Each point is reached from the start by the listed moves, each made once or not at all, plus a little noise. Is the number of moves made odd or even? Then give how often each move was made.
In the rows, 128 means zero.

Moves:
(1): [167 127  96]
(2): [172 135 154]
(3): [130  85 131]
Start: [128 142 110]
Points:
[123  95 112] => odd (0, 0, 1)
[217 104 104] => odd (1, 1, 1)
[174 144 138] => odd (0, 1, 0)
[174 106 142] => even (0, 1, 1)

Moves:
(1): [140 100 113 130 158]
(2): [148 142 116 121 142]
(3): [138 119 167 102 145]
(4): [136 132 120 167 152]
Start: [162 140 112 146 138]
Points:
[188 158  93 179 174] => even (0, 1, 0, 1)
[177 112  97 148 172] => odd (1, 0, 0, 0)
[201 148 134 152 193] => odd (0, 1, 1, 1)
[172 143 106 184 162] => odd (0, 0, 0, 1)

Moves:
(1): [176 131 113 129 103 112 126 127 147  92]
(2): [129 161 110 162 137 154 130 134 157 124]
(3): [145 126 152 139 117 133 123 104 119 124]
(4): [139 135 116 141 114  85 173 121 163 116]
(5): [137 138 156 105 161 152 122 152 120 139]
(6): [139  89 123 161 125 146 131 135 112 143]
(7): [133 135 124 105 141 146 149  90 106  97]
(8): [134 134 145 115  87 102 140 154 115  98]
Start: [112 123 127 128 130 145 115 124 145 120]
Points:
[191 129 120 156  79  88 151  91 192  66] => odd (1, 0, 1, 1, 0, 0, 0, 0)
[126  77 122 158 125 165 122 127 130 138] => odd (0, 0, 0, 0, 0, 1, 0, 0)
[144 110 165  99 135 180 141 140  84  87] => even (0, 0, 0, 0, 1, 1, 1, 1)
[154  86 137 181 101 129 159 103 159 116] => odd (0, 0, 1, 1, 0, 1, 0, 0)
[187 175  97 139  73 101 192 110 188   7] => odd (1, 1, 0, 1, 0, 0, 1, 1)

Moves:
(1): [118 155 124 118 122 120 116 158 122 126 138 131]
(2): [142 142  85 124 109 138 115 145 124 105 132  90]
(3): [123  98 127 134 131 169 118 121 169 153 170 125]
(4): [150 106 141  92 157 135 144 116 112 108 143 102]
(5): [144 149 153 155 167 122 134 126 112 158 117 109]
(6): [152 154 116 142 114 100 138 118 115 117 155 165]
(7): [133 116 125 109 128 129 107 108 106 133 133 140]
(8): [107 139 122 180 140 148  91 136  94 103 125 108]
(9): [121 142 114 133 167 132 133 115  84 114 147 156]
(10): [161 124 126 139 150 156 136 133 140 131 116 151]
(11): [128  72 138 121 116 106 168 138 144 160 146 142]
Start: [122 127 135 122 127 127 121 127 127 116 104 119]
Points:
[177 116 130 148 201 137 143 117  92 185 203 215] => even (1, 0, 1, 0, 1, 1, 1, 0, 1, 1, 1)
[147  95  81 101  79 120 117 143 137 141 212 142] => even (1, 1, 1, 0, 0, 1, 1, 0, 0, 0, 1)
[143 117  93 117 148 166  66 120  51  50 123  45] => even (0, 1, 0, 1, 0, 0, 1, 1, 0, 0, 0)
[168 147 101 154 246 220  65 133  35  94 174  80] => odd (1, 1, 1, 1, 1, 0, 1, 1, 1, 1, 0)
[131 183 116 147 188 122 101 127  11  40 171 142] => odd (1, 0, 0, 1, 0, 1, 0, 1, 1, 0, 0)
[179  83 138 152 163 132 157 126  89  97 148 148] => odd (0, 0, 0, 1, 0, 1, 0, 1, 0, 1, 1)
